Every row gives one point. The ring and each string are closed loops that go straight from each point to the next, and from the last back to the first. Before rounding, they use only three directions, however many columns there are. How many times does the string pass through the ring? Passing back the other way cancels.
(in the rows, 128 means zero)

Ring:
[[191, 165, 172, 85],
[149, 186, 162, 110],
[102, 183, 132, 164],
[86, 168, 110, 196],
[98, 135, 88, 215],
[141, 113, 96, 191],
[181, 111, 124, 149],
[205, 130, 157, 104]]
String:
[[148, 202, 185, 95],
[146, 186, 190, 112],
[141, 163, 173, 138],
[148, 171, 132, 127],
[141, 195, 134, 112],
[118, 221, 142, 111],
[99, 200, 163, 150],
[99, 179, 157, 169],
[74, 195, 123, 182],
[91, 187, 88, 175],
[126, 163, 104, 160],
[123, 153, 128, 170],
[90, 153, 136, 204],
[64, 162, 110, 225],
[52, 175, 76, 226],
[75, 180, 67, 198],
[132, 157, 116, 158],
[114, 158, 141, 175],
[88, 173, 156, 186],
[84, 200, 141, 165],
[110, 204, 130, 137],
[135, 192, 119, 122],
[146, 183, 119, 119],
[151, 209, 135, 89]]
Times through: 1

Ring:
[[188, 151, 103, 102, 55, 108],
[152, 140, 114, 101, 40, 101],
[126, 126, 145, 106, 44, 105],
[121, 117, 172, 112, 59, 116],
[133, 107, 182, 122, 98, 133],
[150, 100, 160, 128, 133, 142],
[185, 107, 111, 128, 158, 145],
[206, 126, 97, 120, 137, 137],
[212, 147, 99, 109, 92, 123]]
String:
[[172, 125, 197, 121, 98, 142],
[168, 119, 146, 120, 110, 134],
[149, 99, 94, 123, 137, 129],
[147, 87, 94, 129, 163, 137],
[139, 79, 118, 134, 172, 145],
[138, 96, 196, 131, 130, 148],
[135, 114, 226, 122, 81, 137],
[152, 133, 212, 113, 55, 128],
[152, 119, 133, 115, 91, 122],
[125, 100, 105, 117, 105, 117],
[103, 102, 171, 117, 75, 119],
[116, 113, 249, 120, 63, 134],
[143, 113, 242, 126, 93, 146]]
Times through: 2

Ring:
[[166, 138, 134, 148, 87, 123, 148, 138],
[154, 181, 135, 143, 88, 86, 151, 166],
[132, 204, 116, 129, 104, 55, 151, 189],
[124, 191, 107, 128, 124, 60, 158, 196],
[132, 139, 107, 141, 148, 103, 170, 185],
[138, 106, 104, 144, 153, 130, 170, 168],
[148, 62, 90, 136, 141, 163, 152, 124],
[157, 62, 92, 131, 116, 167, 137, 103],
[166, 96, 116, 140, 96, 150, 140, 114]]
String:
[[149, 144, 117, 139, 108, 108, 151, 155],
[135, 181, 103, 120, 98, 71, 138, 164],
[117, 236, 97, 108, 94, 20, 135, 194],
[123, 249, 121, 126, 99, 20, 154, 214],
[148, 180, 136, 148, 108, 85, 164, 184],
[146, 153, 116, 136, 106, 100, 150, 159],
[142, 147, 94, 116, 93, 96, 128, 136],
[170, 118, 124, 140, 79, 137, 135, 115],
[181, 89, 131, 150, 81, 165, 139, 100],
[154, 110, 93, 118, 86, 128, 121, 106],
[147, 135, 101, 124, 98, 110, 135, 135]]
Times through: 1

Ring:
[[133, 102, 128, 117, 203, 112, 103, 130, 159, 153, 142],
[115, 119, 141, 139, 209, 113, 88, 136, 156, 142, 160],
[98, 135, 159, 163, 194, 106, 90, 136, 159, 125, 175],
[88, 144, 179, 183, 152, 89, 120, 128, 170, 102, 182],
[90, 142, 184, 183, 124, 79, 142, 122, 175, 95, 178],
[102, 132, 180, 167, 86, 66, 172, 117, 179, 99, 164],
[124, 115, 162, 134, 62, 59, 191, 118, 175, 120, 142],
[142, 100, 143, 107, 74, 66, 188, 121, 170, 141, 125],
[151, 90, 129, 94, 107, 79, 171, 121, 167, 153, 119],
[150, 88, 122, 96, 161, 99, 139, 123, 164, 158, 123]]
String:
[[142, 92, 157, 132, 110, 78, 199, 91, 197, 107, 129],
[157, 87, 133, 85, 53, 60, 207, 118, 170, 152, 109],
[164, 87, 110, 51, 36, 55, 189, 146, 142, 192, 100],
[143, 101, 125, 88, 96, 74, 154, 142, 149, 170, 125],
[130, 106, 146, 128, 143, 90, 147, 119, 171, 132, 141],
[131, 107, 139, 117, 138, 88, 139, 130, 161, 146, 139],
[136, 108, 120, 90, 129, 86, 120, 154, 137, 180, 133],
[147, 98, 101, 71, 172, 103, 94, 160, 129, 200, 126],
[142, 92, 121, 109, 228, 122, 98, 125, 162, 156, 135],
[134, 94, 142, 143, 249, 129, 110, 99, 187, 118, 146],
[123, 108, 150, 147, 200, 110, 120, 112, 178, 120, 152],
[112, 116, 149, 158, 247, 126, 83, 119, 172, 122, 165],
[91, 144, 145, 154, 224, 116, 45, 161, 135, 151, 183],
[83, 152, 154, 161, 192, 104, 58, 164, 135, 145, 187],
[80, 146, 179, 199, 220, 113, 82, 125, 172, 95, 194],
[102, 123, 177, 186, 194, 105, 130, 100, 193, 85, 172],
[114, 120, 157, 147, 142, 88, 138, 124, 169, 123, 156],
[98, 139, 167, 158, 120, 79, 130, 138, 159, 122, 170],
[113, 123, 158, 145, 129, 83, 141, 127, 166, 125, 156],
[115, 114, 172, 167, 154, 92, 159, 98, 194, 93, 157],
[104, 125, 189, 183, 110, 75, 182, 96, 199, 76, 164],
[99, 140, 187, 163, 18, 41, 202, 125, 174, 100, 162],
[110, 136, 163, 127, 8, 39, 186, 148, 150, 140, 150],
[120, 120, 153, 128, 89, 70, 160, 133, 161, 136, 146],
[126, 110, 155, 135, 115, 79, 165, 116, 176, 122, 143]]
Times through: 1

Ring:
[[157, 113, 120, 141, 151, 135, 79, 108, 124, 157, 98, 195],
[136, 162, 110, 180, 144, 116, 105, 102, 117, 151, 97, 196],
[126, 189, 102, 203, 137, 90, 137, 111, 129, 134, 100, 176],
[124, 190, 90, 205, 131, 65, 161, 128, 145, 121, 102, 158],
[131, 155, 68, 175, 123, 36, 175, 158, 168, 114, 107, 146],
[146, 112, 61, 139, 122, 31, 167, 177, 182, 115, 109, 141],
[164, 75, 72, 111, 128, 46, 150, 181, 190, 117, 110, 134],
[185, 47, 102, 92, 142, 85, 119, 168, 190, 121, 110, 128],
[191, 46, 123, 93, 151, 115, 95, 149, 176, 129, 107, 137],
[180, 71, 129, 111, 154, 136, 77, 125, 148, 146, 102, 168]]
String:
[[203, 42, 138, 96, 153, 111, 113, 157, 200, 107, 111, 97],
[174, 97, 121, 136, 146, 98, 127, 144, 178, 114, 107, 122],
[168, 80, 97, 117, 139, 85, 120, 154, 170, 129, 106, 149],
[184, 83, 130, 127, 149, 103, 125, 147, 186, 109, 108, 109],
[206, 40, 144, 95, 156, 120, 106, 153, 198, 108, 110, 98],
[203, 9, 123, 61, 154, 129, 70, 152, 174, 142, 106, 151],
[183, 37, 109, 78, 151, 129, 63, 138, 146, 161, 102, 189],
[191, 55, 150, 99, 165, 171, 45, 108, 136, 157, 100, 178],
[174, 109, 146, 146, 158, 142, 91, 110, 147, 133, 102, 150],
[160, 119, 117, 150, 146, 106, 116, 128, 153, 130, 103, 152],
[145, 109, 86, 133, 140, 104, 90, 125, 123, 164, 99, 214],
[148, 110, 104, 133, 148, 136, 62, 104, 103, 179, 95, 233],
[169, 107, 143, 140, 160, 158, 66, 97, 124, 154, 98, 184],
[178, 98, 146, 136, 158, 144, 85, 112, 148, 135, 102, 151],
[166, 93, 111, 127, 146, 109, 103, 134, 153, 138, 103, 163],
[180, 45, 105, 86, 147, 115, 80, 145, 155, 151, 104, 176],
[203, 7, 118, 60, 151, 117, 81, 160, 182, 136, 108, 142]]
Times through: 2

Ring:
[[182, 139, 133, 122, 182, 147, 111, 114, 88, 151, 96, 140, 69, 171],
[152, 147, 144, 119, 162, 110, 112, 123, 99, 159, 116, 150, 101, 147],
[103, 146, 156, 109, 125, 80, 129, 146, 115, 160, 154, 157, 146, 104],
[75, 133, 158, 103, 95, 77, 149, 169, 120, 155, 184, 148, 170, 75],
[68, 121, 154, 99, 81, 89, 163, 182, 120, 148, 198, 138, 174, 65],
[74, 106, 146, 96, 82, 124, 176, 185, 116, 137, 195, 129, 157, 68],
[97, 102, 138, 94, 106, 167, 176, 167, 113, 129, 168, 131, 122, 92],
[124, 105, 133, 97, 134, 193, 166, 146, 108, 127, 138, 137, 90, 119],
[161, 115, 128, 106, 167, 201, 145, 123, 97, 131, 106, 138, 60, 154],
[186, 129, 127, 118, 185, 176, 121, 113, 87, 143, 91, 137, 54, 175]]
String:
[[135, 130, 140, 116, 132, 109, 131, 151, 97, 152, 147, 130, 121, 123],
[116, 137, 149, 116, 118, 77, 129, 159, 103, 159, 163, 135, 147, 107],
[126, 123, 140, 112, 124, 119, 142, 157, 100, 147, 155, 128, 124, 115],
[87, 132, 155, 97, 118, 118, 151, 149, 123, 148, 158, 161, 139, 92],
[29, 127, 167, 86, 69, 84, 174, 181, 140, 148, 208, 163, 193, 39],
[51, 101, 149, 97, 47, 87, 183, 214, 116, 140, 232, 113, 195, 40],
[94, 96, 135, 105, 77, 119, 173, 198, 100, 136, 203, 101, 156, 76],
[91, 89, 133, 98, 79, 148, 184, 194, 105, 127, 198, 106, 144, 76],
[121, 96, 128, 105, 107, 162, 169, 175, 97, 129, 169, 108, 116, 105],
[133, 108, 131, 107, 128, 159, 155, 156, 98, 135, 149, 121, 104, 120],
[121, 118, 140, 96, 146, 184, 157, 132, 114, 133, 126, 154, 89, 123],
[136, 122, 138, 96, 165, 201, 151, 116, 113, 132, 106, 162, 69, 140],
[138, 125, 138, 106, 151, 162, 142, 131, 105, 140, 123, 146, 90, 134],
[159, 132, 136, 107, 178, 180, 131, 109, 103, 141, 95, 157, 64, 158],
[212, 139, 125, 125, 210, 177, 103, 94, 81, 148, 65, 141, 33, 200],
[219, 138, 122, 137, 194, 137, 94, 114, 68, 156, 86, 117, 55, 196],
[161, 132, 134, 122, 152, 122, 121, 139, 89, 152, 127, 127, 98, 146],
[134, 135, 143, 112, 143, 121, 130, 138, 103, 151, 134, 144, 112, 128]]
Times through: 2
String:
[[67, 148, 168, 98, 108, 75, 142, 150, 132, 160, 169, 175, 167, 77],
[45, 144, 171, 97, 81, 47, 150, 172, 134, 162, 198, 166, 198, 53],
[39, 136, 169, 94, 74, 60, 160, 179, 135, 156, 205, 161, 198, 47],
[57, 131, 163, 91, 95, 101, 162, 162, 133, 148, 181, 166, 166, 66],
[36, 112, 158, 94, 47, 69, 179, 208, 126, 146, 233, 130, 208, 32],
[71, 102, 144, 103, 60, 91, 175, 207, 109, 141, 220, 108, 182, 56],
[114, 111, 137, 109, 105, 123, 156, 174, 100, 141, 174, 116, 135, 99],
[98, 122, 147, 98, 120, 140, 157, 151, 117, 141, 155, 150, 126, 99],
[68, 110, 150, 86, 98, 155, 181, 164, 128, 132, 175, 153, 139, 73],
[70, 91, 140, 84, 86, 179, 197, 179, 122, 121, 186, 133, 134, 69],
[116, 88, 126, 101, 103, 178, 178, 178, 98, 123, 172, 106, 113, 100],
[138, 106, 129, 111, 124, 154, 153, 162, 92, 136, 153, 112, 106, 121],
[119, 116, 139, 97, 137, 175, 158, 140, 112, 133, 136, 148, 97, 118],
[124, 112, 137, 88, 159, 228, 167, 118, 119, 123, 109, 165, 64, 132],
[167, 106, 122, 99, 180, 249, 156, 112, 100, 120, 89, 144, 33, 163],
[157, 121, 132, 99, 183, 224, 146, 104, 107, 129, 86, 161, 44, 160],
[145, 128, 138, 102, 170, 188, 141, 113, 108, 137, 102, 160, 68, 147],
[147, 126, 136, 109, 157, 162, 137, 129, 101, 141, 118, 144, 85, 141],
[178, 138, 134, 110, 201, 194, 120, 91, 100, 142, 71, 164, 41, 179],
[232, 139, 120, 130, 223, 185, 95, 88, 73, 148, 53, 136, 19, 216],
[202, 131, 123, 130, 181, 145, 107, 122, 74, 150, 98, 118, 63, 181],
[171, 131, 132, 123, 161, 133, 119, 133, 86, 150, 118, 127, 87, 156],
[130, 135, 145, 107, 149, 136, 134, 130, 108, 148, 127, 154, 104, 129],
[143, 154, 150, 113, 169, 116, 112, 112, 108, 159, 108, 168, 99, 145],
[141, 168, 157, 119, 170, 80, 98, 110, 109, 171, 109, 174, 114, 144],
[134, 151, 150, 120, 143, 75, 112, 138, 102, 165, 138, 148, 130, 128],
[134, 126, 139, 116, 128, 113, 135, 155, 96, 150, 151, 125, 122, 121],
[99, 139, 155, 101, 129, 113, 141, 140, 120, 152, 147, 164, 132, 104]]
Times through: 4

Ring:
[[177, 123, 67, 135, 169, 154, 153, 97, 189, 68, 137, 92, 112, 198],
[139, 139, 83, 130, 136, 126, 141, 93, 178, 59, 148, 76, 95, 208],
[79, 137, 112, 127, 84, 104, 120, 105, 135, 87, 157, 67, 86, 187],
[58, 110, 134, 138, 63, 98, 127, 135, 107, 129, 159, 77, 112, 161],
[100, 78, 128, 153, 95, 117, 156, 160, 119, 151, 151, 101, 153, 150],
[164, 69, 93, 153, 153, 163, 167, 148, 145, 145, 133, 118, 162, 145],
[200, 85, 65, 145, 186, 186, 163, 121, 171, 114, 124, 116, 146, 158]]
String:
[[90, 153, 99, 121, 95, 110, 114, 86, 149, 64, 155, 61, 70, 199],
[70, 158, 119, 127, 75, 69, 132, 99, 159, 51, 170, 53, 78, 227],
[88, 136, 121, 139, 88, 72, 153, 119, 164, 67, 168, 67, 107, 222],
[120, 113, 97, 135, 119, 138, 134, 115, 141, 107, 144, 87, 111, 168],
[112, 127, 88, 123, 116, 154, 108, 94, 130, 103, 139, 80, 85, 157],
[107, 144, 87, 119, 112, 139, 108, 83, 143, 79, 145, 70, 72, 178],
[106, 167, 94, 123, 109, 92, 133, 80, 182, 30, 161, 56, 70, 236],
[124, 151, 100, 135, 119, 79, 162, 101, 199, 31, 164, 66, 99, 249],
[138, 125, 93, 138, 133, 119, 155, 111, 175, 73, 150, 83, 114, 205],
[154, 108, 74, 131, 150, 177, 127, 103, 145, 112, 129, 97, 109, 151],
[198, 113, 49, 130, 190, 197, 138, 88, 176, 87, 121, 102, 109, 165],
[240, 108, 34, 136, 225, 205, 162, 90, 207, 73, 117, 112, 126, 182],
[236, 100, 50, 148, 216, 173, 188, 111, 219, 69, 127, 114, 148, 203],
[171, 102, 88, 150, 158, 129, 180, 128, 189, 84, 145, 100, 145, 202],
[155, 101, 89, 144, 146, 144, 159, 124, 163, 103, 140, 99, 134, 177],
[187, 89, 61, 137, 179, 204, 138, 110, 150, 126, 119, 113, 128, 136],
[217, 86, 48, 139, 204, 218, 148, 107, 167, 119, 113, 120, 136, 140],
[227, 88, 39, 136, 214, 229, 144, 99, 170, 115, 109, 121, 130, 138],
[169, 98, 67, 133, 164, 193, 130, 105, 144, 121, 123, 105, 117, 139],
[140, 107, 93, 141, 135, 137, 151, 120, 158, 101, 143, 93, 125, 178],
[165, 123, 81, 140, 155, 127, 166, 108, 193, 63, 146, 89, 121, 213],
[149, 135, 91, 141, 140, 98, 172, 108, 203, 44, 157, 78, 116, 237],
[133, 125, 94, 137, 129, 119, 151, 110, 171, 75, 150, 82, 112, 202],
[131, 119, 87, 132, 130, 146, 131, 105, 149, 97, 141, 86, 104, 171],
[115, 145, 80, 117, 120, 149, 104, 77, 144, 77, 141, 71, 69, 175]]
Times through: 3

Ring:
[[152, 144, 129, 138, 126, 159, 115, 188, 153, 162, 115, 162, 109, 141],
[140, 146, 128, 129, 128, 154, 120, 172, 136, 156, 118, 152, 115, 135],
[131, 142, 131, 123, 130, 143, 128, 149, 123, 143, 119, 140, 123, 128],
[127, 136, 135, 118, 131, 131, 134, 128, 117, 126, 122, 132, 130, 124],
[130, 129, 139, 118, 132, 123, 136, 119, 121, 114, 124, 130, 133, 123],
[136, 121, 140, 128, 130, 121, 136, 120, 128, 114, 118, 130, 130, 122],
[141, 120, 138, 137, 128, 127, 133, 131, 135, 124, 113, 135, 124, 124],
[149, 129, 133, 143, 126, 143, 123, 161, 147, 144, 111, 149, 115, 132]]
String:
[[164, 155, 126, 143, 125, 177, 103, 224, 172, 182, 116, 182, 99, 154],
[172, 170, 128, 128, 127, 187, 93, 248, 186, 185, 129, 200, 99, 168],
[147, 145, 132, 129, 128, 153, 118, 176, 147, 152, 120, 158, 115, 140],
[126, 124, 131, 137, 128, 129, 138, 121, 112, 134, 107, 121, 124, 114],
[121, 130, 128, 133, 128, 133, 137, 124, 106, 139, 108, 121, 124, 114],
[132, 134, 133, 127, 129, 137, 131, 139, 123, 136, 117, 135, 124, 125],
[139, 147, 134, 117, 131, 146, 123, 160, 136, 139, 127, 151, 123, 137],
[133, 152, 137, 102, 134, 142, 125, 152, 129, 129, 137, 150, 130, 139],
[117, 126, 137, 117, 132, 117, 144, 99, 101, 111, 119, 115, 137, 113],
[117, 117, 135, 129, 130, 113, 147, 91, 98, 113, 111, 107, 135, 106],
[140, 139, 136, 121, 130, 139, 126, 150, 136, 132, 124, 147, 125, 134],
[145, 152, 140, 105, 133, 145, 119, 166, 147, 129, 139, 162, 128, 147],
[122, 131, 139, 112, 133, 121, 140, 110, 110, 112, 125, 124, 137, 120],
[110, 117, 135, 124, 131, 110, 151, 80, 88, 109, 111, 101, 138, 102],
[134, 134, 134, 125, 130, 135, 130, 139, 126, 132, 119, 137, 125, 126],
[142, 150, 134, 117, 130, 151, 119, 170, 141, 144, 128, 157, 121, 141],
[135, 156, 129, 117, 130, 157, 120, 172, 130, 155, 125, 153, 119, 138],
[129, 142, 126, 131, 128, 149, 128, 153, 118, 155, 112, 137, 117, 125],
[132, 131, 130, 136, 127, 138, 131, 140, 122, 143, 110, 133, 120, 122],
[128, 124, 129, 141, 127, 132, 136, 127, 115, 139, 105, 124, 121, 115],
[140, 132, 126, 146, 125, 147, 126, 159, 132, 157, 104, 141, 112, 125],
[175, 165, 128, 135, 126, 186, 93, 249, 190, 186, 125, 200, 97, 168],
[163, 154, 131, 132, 127, 169, 105, 213, 172, 166, 124, 181, 106, 155],
[137, 130, 132, 136, 128, 137, 130, 143, 130, 138, 112, 137, 121, 125],
[139, 126, 127, 150, 125, 143, 128, 152, 131, 153, 102, 136, 113, 122]]
Times through: 1

Ring:
[[134, 132, 127, 150, 116, 114, 130, 111, 149, 120, 141, 127, 120, 123],
[155, 134, 134, 140, 142, 123, 110, 123, 135, 145, 153, 144, 113, 155],
[171, 139, 143, 99, 174, 114, 122, 147, 143, 153, 145, 163, 95, 188],
[172, 141, 145, 68, 190, 109, 144, 161, 156, 146, 130, 169, 91, 198],
[160, 138, 138, 72, 185, 121, 151, 158, 156, 136, 124, 160, 109, 182],
[135, 131, 124, 104, 157, 139, 153, 138, 151, 118, 122, 138, 141, 142],
[118, 129, 118, 117, 135, 135, 164, 127, 158, 101, 115, 123, 149, 116],
[99, 131, 116, 117, 103, 104, 194, 116, 185, 70, 97, 108, 137, 85],
[100, 133, 119, 121, 93, 88, 195, 111, 191, 68, 98, 107, 123, 83],
[109, 133, 122, 133, 95, 93, 175, 109, 179, 83, 112, 112, 120, 93]]
String:
[[146, 134, 132, 121, 144, 118, 135, 129, 149, 129, 136, 141, 116, 148],
[163, 143, 146, 75, 165, 84, 155, 150, 170, 131, 124, 160, 76, 181],
[196, 146, 158, 63, 200, 91, 125, 167, 152, 168, 143, 185, 60, 228],
[184, 139, 146, 95, 192, 125, 108, 154, 132, 169, 153, 173, 96, 208],
[152, 128, 127, 148, 155, 156, 99, 125, 118, 153, 159, 143, 142, 155],
[157, 142, 142, 57, 174, 90, 173, 159, 177, 121, 111, 159, 86, 178],
[173, 147, 150, 17, 205, 84, 184, 182, 184, 129, 103, 177, 71, 210],
[168, 139, 140, 58, 200, 123, 152, 168, 155, 142, 122, 168, 106, 197],
[151, 128, 125, 129, 170, 164, 111, 136, 121, 149, 149, 146, 150, 160],
[138, 134, 128, 107, 148, 121, 153, 135, 157, 118, 124, 138, 124, 142],
[134, 135, 129, 95, 146, 111, 168, 138, 169, 108, 113, 137, 118, 139],
[120, 137, 127, 65, 144, 95, 208, 146, 194, 81, 87, 132, 116, 128],
[104, 127, 112, 119, 123, 135, 179, 122, 166, 84, 105, 113, 160, 96],
[108, 125, 111, 149, 115, 147, 151, 110, 148, 99, 124, 111, 165, 94],
[118, 126, 115, 156, 119, 146, 135, 110, 141, 111, 135, 117, 158, 105],
[114, 135, 124, 99, 119, 92, 193, 127, 187, 81, 98, 122, 117, 109],
[97, 138, 122, 85, 98, 65, 229, 124, 215, 51, 76, 110, 106, 87],
[77, 138, 118, 96, 66, 46, 249, 110, 232, 25, 64, 94, 104, 55],
[114, 126, 115, 170, 101, 134, 133, 100, 144, 107, 137, 111, 150, 94],
[130, 128, 121, 157, 124, 140, 123, 111, 136, 124, 144, 125, 144, 120],
[123, 138, 130, 103, 115, 77, 183, 125, 188, 89, 106, 126, 98, 118],
[127, 137, 131, 132, 100, 77, 159, 111, 176, 99, 123, 124, 95, 115],
[145, 128, 127, 192, 114, 138, 81, 98, 116, 149, 173, 129, 131, 130],
[147, 129, 127, 163, 136, 145, 97, 114, 121, 147, 161, 136, 136, 142]]
Times through: 5
